Rows are points. Two turns around zero, p and q, are shown by what they do to some points. Where does a point land after both, in the order given? Backwards means that the second turn is done in reverse. Each puzzle has new turns, and all numbers are rounded.
In the rows, 128 means zero.

Turn p:
[ 99 109] -> [102 151]
[153 108] -> [115  99]
[ 96 174] -> [165 170]
[164 121] -> [130  91]
Turn q:
[ 96 117] -> [105 153]
[124 117] -> [116 127]
[172 179] -> [192 109]
[119  99] -> [ 98 124]
Where do these land?
p, then q: [98 91] -> [129 176]
q, then p backwards: [118 126] -> [118 124]
q, then p: [ 98 147] -> [163 132]
p, then q: [131 139] -> [132 118]
p, then q: [195 138] -> [82 79]

Turn p:
[166 117 112 126] -> [140 141  89 128]
[172  94 134 102] -> [173 149  97 108]
[ 77 154 161 200] -> [ 96  48 166 155]
[130 153 139 102] -> [138 152 147 148]
[ 97 152 114 106] -> [101 152 158 132]
[ 85  98 114 122] -> [105 125 147  83]
[169 127 122 137] -> [143 130  91 142]
Turn q:
[138 168 122 106] -> [164 108 109 139]
[131 102 195 146] -> [105 118 197 137]
[149 117 144 146] -> [104 117 141 144]
[145  88 119  97] -> [105 103 121  86]
[105 135 103 178] -> [116 179 113 155]
[ 98 158  85  95] -> [175 145  86 106]
Where do these land?
q, then p: [ 54 104 134 118] -> [158 170 158 179]
p, then q: [148 134 117 154] -> [110 151 108 124]
q, then p backwards: [147 143 109 111] -> [150 114 130 151]
q, then p: [158 186 146 144] -> [128  76  81 127]
p, then q: [133  74 134 113] -> [140  84 108 101]

Turn p:
[124 120 127 122 124 108 149 225] -> [123 124 119 145  56  83 154 174]
[100 132 150 123 153 115 131 149] -> [103 137 101 117 127 105 131 150]
[102 118 130 125 140 124  68 110] -> [100 163 111 153 151 158 106 133]
[142 145  88 136 135 127 143  99] -> [165 147 141 118 142 124 133  96]
[129 132  92 110  88 110 152 101] -> [153 116 151 153 135 100 112  85]
[124 134 133 147 100 113 116 120] -> [123 126 155 147 148 125 125 139]
[139 105 138 130 151 121 138 107] -> [135 128 124  98 130 135  99 130]
[147 138 138 110 143 116 126 123] -> [110 137 135 107 117 127 123 113]
[145 127 156 148 117 219 129 119] -> [139  73 115 114 144 195 170 131]
Turn q:
[127 152 114 147 159 156 105 112] -> [118 149 139 162 141 124 123  87]
[148  96 137 134 131  66 151 103] -> [144 108 147  82  76 102 122 130]
[142 113  98 112  98  86 138 106] -> [166 136 107  86 104 115 110 133]
[ 91 144 119 120 155 175 140 123] -> [ 88 130 102 163 135 154 120 104]
[123 125  92 159 139 190 126 131] -> [108 152 106 190 140 107 111 123]
[ 91 130 137 143 115 130 116 155] -> [111 139 145 136 141 154 114 158]
[120 159 106 131 171 167  94 155] -> [ 99 140 134 161 187 127 116  95]
[162 127 147 105 129  84 157 146] -> [128 101 129  72 125 107 156 138]
[149  89 145 119 103 110 119 130] -> [165 100 136 119 118 118 129 157]
[135 142 150 135  91 112 150 115] -> [140 145 127 110 101 138 160 148]
[120 131 162 104 118 131 112 131] -> [140 108 136 128 139 161 145 134]
Where do these land?
p, then q: [116 161 104 109 145 114 135 105] -> [131 142 129 103 108 136 131  84]
q, then p: [148 107 161 140 129  91 170 141] -> [109  91 123 152  98  88 104 134]
p, then q: [143  80 119 152 114 153 113 143] -> [138 130 126 169 153 100 144 160]
p, then q: [ 85 162 131 131 140 164 112 160] -> [ 76 154  94 116 113 107 110 133]
q, then p backwards: [143 103 124 139 157 148 114 114] -> [119 124 113 107  89 116 141 126]
q, then p: [163 152 141 161  92 100 131 169] -> [ 95 123 126  96  92  75 152 130]
p, then q: [130 133 116 142 105  99 134 109] -> [130 116 167 121 124 127 144 117]
q, then p: [130 143 166 134 146 142 120  94] -> [144  86 138 112 160 133 124 131]
q, then p: [156  97  85  87 105 133 107 111] -> [153 169 163 123  92 157 108 108]
p, then q: [112 127 129 100 129  99 102 142] -> [124 166 146 124 128 153 111 133]
q, then p: [ 81 142 132 112 146 165 172 119] -> [168 122  92 171 166 131 143 125]

Turn p:
[ 89  95 142 126 203  98 121 127 145 132  90  97] -> [155 102 156 118 162  82 104 171  97 102  80 114]
[126 134  79 107  90 136 129 166  69  85  61 118] -> [140 154 100 144 143 138  94  56  91 189  85 146]
[137 131 179 146 136 130 122 141 134 137  96 124] -> [144 136 159 131 105 101 130 119 152 110  98 124]
[ 76 122 157 157 133 124 110  84 154  96 100 122] -> [151 122 181 148 150 134 121 121 100  67 124 143]
[122 140  99 176 164 139 151 115 100 144  93 134] -> [141 100 127 168 143 131  69 123 150 132 118 100]
[100 141 135 136 104  95 114 151 144 134 124 105] -> [110 110 128 101 126 108 127 101 119 101 115 157]
[158 146 112 119 116 131 169  85 120 163 171 110] -> [ 89 108 128 135 128 121 139 132 143 157 194  95]
[150 151 154  99 120 105 157 153  95 129 172 176] -> [110 126 135 112  90 146 140 156 162 187 141 170]
[124 140 121  96 110 163 147 145 119 125 158 142] -> [116 154 124  95 122 164 128 126 134 159 148 124]
[169 108  90  97 111 169  80  89 160 145 103  97] -> [153 171  84 142 171 100 171 102 114 112 156  81]
[ 97 106 153 138 172 101 138 152 160 180 169 168] -> [145  75 130  76 109 132 128 195 162 102 124 133]
[139 143  96 141 110 127 116 130  61 146 136 154] -> [138 126  86 152 105 133  88 113 142 163 157 151]
[146  64 110 123  86 157 100 140 129 113 145 117] -> [146 154  82 125  94 147 161 114  78 120 133 106]
[117 133 170 162 142 128  66 154 146 138 171 106] -> [110 154 118 107  88 101 119 156 136  55 126 147]
[171 166 123  96 123 117 200  88 185  53 131 151] -> [ 72 129 181 166 184 183 202 134 142 166 120 128]
Turn q:
[ 77 147 122  89 147  95 113 111 120 103  92 135] -> [134  86 139 124 130 146  82 131  88 114  80 122]
[136 131 171 111 164 151 154 135 114 109  87 141] -> [173 129 160 140 115 169 100 116 133 131 139 159]
[155 136 130 122 132  77 109 132 105 112 101  72] -> [176  97 123 123 153 117 116 163 162 138  98  99]
[161 150 128 129  71 152 112 139 177 109 171 162] -> [ 80 150  98  85 111 133 128 150 134 106 195 114]
[140 118 168 155 138 100 109  71  90 155 148 107] -> [164 166 123 128 137 125 145  88 147 134  89  69]
[168  81 119 131 111 154 115 141 159  94 138 159] -> [113 120  75 133  93 144 140 128 156 106 172 149]
[169 155 112 142 116 117 126 150 100 137 118 150] -> [140 109 136  76 148 124 150 122 149 135 145 140]
[ 74 131 163  94  83 154 110 155 170 134 124  89] -> [ 71 144 168 156  93 132  92 186 136 123 119 108]
[102 147  88  93 121  94 172 145 157 168 136 133] -> [ 79 115 139 137 193 139 138 154  88 139 122 143]
[110 160  97  86 123 121 102  93 139 173 105 127] -> [ 99 110 131 102 128 154 133 143  86 173  89 104]
[168  71 138 128 142 164 141 135  95  84 165  92] -> [161 119 104 188 110 103 123  99 177 138 179 118]
[127 126 110 161 171 104 169  70  87 133  94  87] -> [211 120 138 157 151 114 166 114  91 143  91 115]
[ 79 105 175 170 148 144 111 157 150 152 133 159] -> [ 99 188 145 135 101 122 117 107 142  96  93 174]
[111 126 103 140 172 171  99 126 170  92 166 150] -> [111 149  73 131  88  99  91 112  92 131 147 162]
[142 137  96 170  81 121 176 159  89 162 140 157] -> [109 117 166 102 169 100 200 109 137 110 160 145]
Where do these land?
q, then p backwards: [162 100  87 138 145 118 153 120 123 134 132 165] -> [134 125  90 111  80 101 110 118 151 129 123 149]
q, then p: [118 187 131 152 187 125 139 136 128  78 150 188] -> [148 175 104 169 145 122 136 174 128 164 169 192]
p, then q: [ 88  95 117  98 146 132  94 126 139 126 126  82] -> [160  77 134 118 156 118  90 104 146 147 123 118]
p, then q: [100 110 163 154 114 105  80 105 103 163 138  95] -> [126  98  96 107 152 120 117 108 159  74 139  82]
p, then q: [ 87 148 119 150  87 160 101  99 123 127 130  99] -> [144 130 103 115 107 105  95  91 105 122 142  77]
q, then p: [130 188  96  82 171  78 179 139  90 124 162 225] -> [194 171 140 155 156 119  96 242 102 153 179 125]
p, then q: [165  96 124 138 123 134 179 110 168 193  86 127] -> [159 148  99 206 151 136 162 174 144 142 124 107]
q, then p: [123 105 136 132 103 148 111 141 118 107 144 133] -> [113 117 132 124 129 144 149 116 102 101 138 143]
q, then p: [122 109 137 151 112 140 121 151 100 130  67  62] -> [127 101 142 122  83 115 183  97 152 118  74 118]
p, then q: [176 100 149 108 124 155 174  96 142 135 140  96] -> [136 161 174 173 166 100 137 153 138 136 130  97]
q, then p: [128 124 124 132  95  87  81 117 137 111 100  78] -> [116 128 104 110 134 105 146  92  98 132  62 110]
p, then q backwards: [148 140 141 118 124 160  82 134 129 139 110 125] -> [141 121 159 176 142 127 123 123 131 128 155 122]
q, then p: [125 181 104 126 155 100 144 186 132 116 185 165] -> [151 134 116 120 163 120 111 214 122 131 140 186]
p, then q backwards: [118 108 165 113 108 150 153 132 160 109 123 153] -> [137 138 152 140 106 133 141 105 110 158  83 145]

Turn p:
[127 137 127 118 134 121 133 120 111  83 115 115 142 128] -> [141 149 155 123 119 131 118 116 129 130 144 132 151 153]
[126 136 141 145 148 126 115 129 122 146 118 125 129 157] -> [115 114 118 136 145 136 117 118 117 146 146 110 137 115]
[135 123 122 165 113 133 169 122 119 140 127 140 120 108] -> [131 151 126 140 129  99 129 169 140 133 137 131 111 107]
[127 128 145 109 124 129 112 124 113 141 142 161 108 106] -> [135 111 128 128 115 101 153 123 116 109 105 110 135 113]
[166 122 132 110 145 104 108 136 157 144 126 113 119 113] -> [116 114 119  77 144 138 153 126 117 142 113 143 133 127]
[114 127 145 102 149 130 171 148 133 134 130 128 136 126] -> [148 142 132 114  93 150 123 120 134 142 125 122 117  96]
[122 133 138 159  74 122 108 123 129  61 129 112  77 125] -> [129 116 157 152 134 128 176 159 152  91 173 132 143 180]
[128 141 124 128 134 142 118 114 192  98 114 139 142 116] -> [133 154 134 120 168 149 148 100 170 118 110 135 127 138]
[116 119 121 136 135 131 128 201 110 136 113 115 131 133] -> [138 105  91 105 104 147  90 145 141 116 156 124 139 119]
[120 131 142 120 131 126 115 112 108 132 131 123 115 116] -> [113 123 137 133 114 113 141 119 114 122 129 126 143 123]
[121 135 134 148 100 137 113 122 119 138 193 152 138 114] -> [153 106 101 177 123  92 152 123 126 124 113 149 117 130]
[173 130 141 125 145 134 112 130 109 144 116 138 134 187] -> [125  91 132 117 151 124 102 121 111 175 130  86 127 140]
[114 134  90 134 118  81 131 117 119 141 113 119 142 143] -> [127 141 136 133 152 143  98 144  82 113 137 151 126 127]
[119  88 128 115 113 141 123 120 153 106 112 120 143 123] -> [114 140 138 132 122 156 126 138 157 123  95 134 141 150]
[122 139 137 147 147 141 133 123 150 142 138 111 138 115] -> [114 140 110 133 134 129 138 110 145 144 136 146 123 108]
[125 106  93 115 143 141 134 113 120 137 136 144 130 148] -> [120 146 115 134 122 127 107 125 108 129 104 106 104 144]
[120 145 117 100 123 137 155 121 114 151 120 121 132 118] -> [123 135 150 119 107 117 107 119 120 120 123 138 105 104]
Turn q:
[145 115 127 120 130 112 112 140 140 136 114 129 143 116] -> [132 139 121 121 132 138 156 115 121 133 108 117 132 132]
[117 174 126 112 136 129 105 109 122 102 117 138 117 150] -> [116 111 114 116  81 127 124 143 131 135 132 168 133 125]
[120 123  31 165 112 104 112 126 138 157 125 136 130 141] -> [142 159 121 162 107 170 173 140 145 134 197  99 148 134]
[117 118 121 142 149 135 129 139 133 102 132 129 118 126] -> [148 113 120 123 144 124 136 130 137 119 143 145 116 127]
[113 122 129 116 144 103 137 131 116 182 120 124 114 148] -> [118 107 149 112 116 122 136 138 112 149 142  77 135 128]
[118 112 139 120 109 106 126 121 144 103 147 134 159 115] -> [113 150 123 116 145 121 136 110 168 120 111 135 137 119]
[121 156 129 140 146 150 126 136 129 130 134 133 128  97] -> [140 132 121 140 127 106 122 119 120 148 136 148 106 151]
[134 123 139 136 130 122 180 125 135 125 118 127 112  66] -> [134 157 113 138 163  89 124 160 125 127 109 111  88 137]
[171 117 143 120 130 106 129 115 139 144 139 136 154 154] -> [121 155 164 107 131 137 141 123 110 128 109 127 160 109]
[119 137 140 112 125 131 122 136  79 120 128 130 127 152] -> [112  84 136 137 122 131 113 139 133 136 117 138 153 134]
[147 114 146 139 102 115 126 133 140 130 140 132 116 139] -> [113 137 129 135 139 123 132 115 113 103 125 121 142 102]
[120 132 144 129 117 129 127 128 136 115 112 137 158 143] -> [122 132 115 115 134 143 117 118 138 148 116 140 139 108]
[119 150 142 120 103 107 153 131 118 105 137  83 117 148] -> [140 115 121 138 106 100  98 144 151 109 110 115 150  98]
[134 115 133 109 136 187 121 137 140 124 138 133 115 127] -> [136 119 127 113 140 143  99 108 106 103 133 146 112 159]
[123 113 130 141 151 184 114 113 111 145 119 119 111 100] -> [135 109 147 146 134 146 113 120 111 130 133 134  70 157]
Where do these land?
p, then q: [131 131 127 109 120 113 131  74 133 140 137 121 134 117] -> [ 99 109 125 129 136 113 121 153 118 164 122 130 113 112]
q, then p backwards: [107 119 142 121 134 121 135  79  89 112 122 130 113 132] -> [138 111 134 125  82 150 142 129 135 155 105 106 113 129]
q, then p backwards: [129 133 117 150 159 102 127 171 165 114 118 138 161 139] -> [154 151 157 145 167  98 131 147 148 114 150 142 141 104]
q, then p: [118 113 121 123 136 114 151 109 133 136 122 100  96 130] -> [128 112 130 103 105 144 150 140 139 124 149 145 133 146]
p, then q: [143 118 153 107 121 106 142 126 109 135 140 120 141 129] -> [103 128 132 143 147 137 125 122 109 141 106 107 137 132]
q, then p backwards: [124 130 131 155 106 113 145 149 174 116 125 117 154 159] -> [110 150 146 146 173 118 141 151 134 136 111 152 153 107]
p, then q: [100 143 119 121 109 101 132 112  99 138 137 113 120 124] -> [100 110 131 159 153 114 130 132 140 130 123 153 135 121]
p, then q backwards: [112 140 157  97 132 125 109 113 123 132 133 117 118 133] -> [137 121 142 130 128 121  87 132 119 149 138 123 127 147]
p, then q: [149 139 108 127 126 130 148 157 168 138  99 159 136 158] -> [161 112 129 105 106 128 142 119  91  99 116 133 100 158]
p, then q: [128 135 141 140 141 182 126 133 104 147 129 142 121  92] -> [125 163 105 128 110 114 159 128 166 119 127  99 122 111]
p, then q: [129 103 130 133 121 151  98 142 119 135 113 149 120  97] -> [151 136  95 112 130 144 146 128 163 130 118 117 136 118]
q, then p: [145 139 103 134 124 139 135 158 149  96 106 114 138 128] -> [140 135 121  99 154  97 105 129 136 134 124 127 109 154]
q, then p backwards: [134 120  99 135 130 128 127 146 147 131 128 110 158 169] -> [113 138 157 122 150 105 135 157 134  98 115 137 144 131]
p, then q: [119 118 127 119 130 157 121 127 110 118 162 151 103 101] -> [133 147 107 143 121 130 128 160 148 111 125 111 145  93]
q, then p: [150 137 146 148 131 138  94 126 100 132 148 139 105 113] -> [137 144 130 167 127 119 136 160 118 131 139 101 150 116]
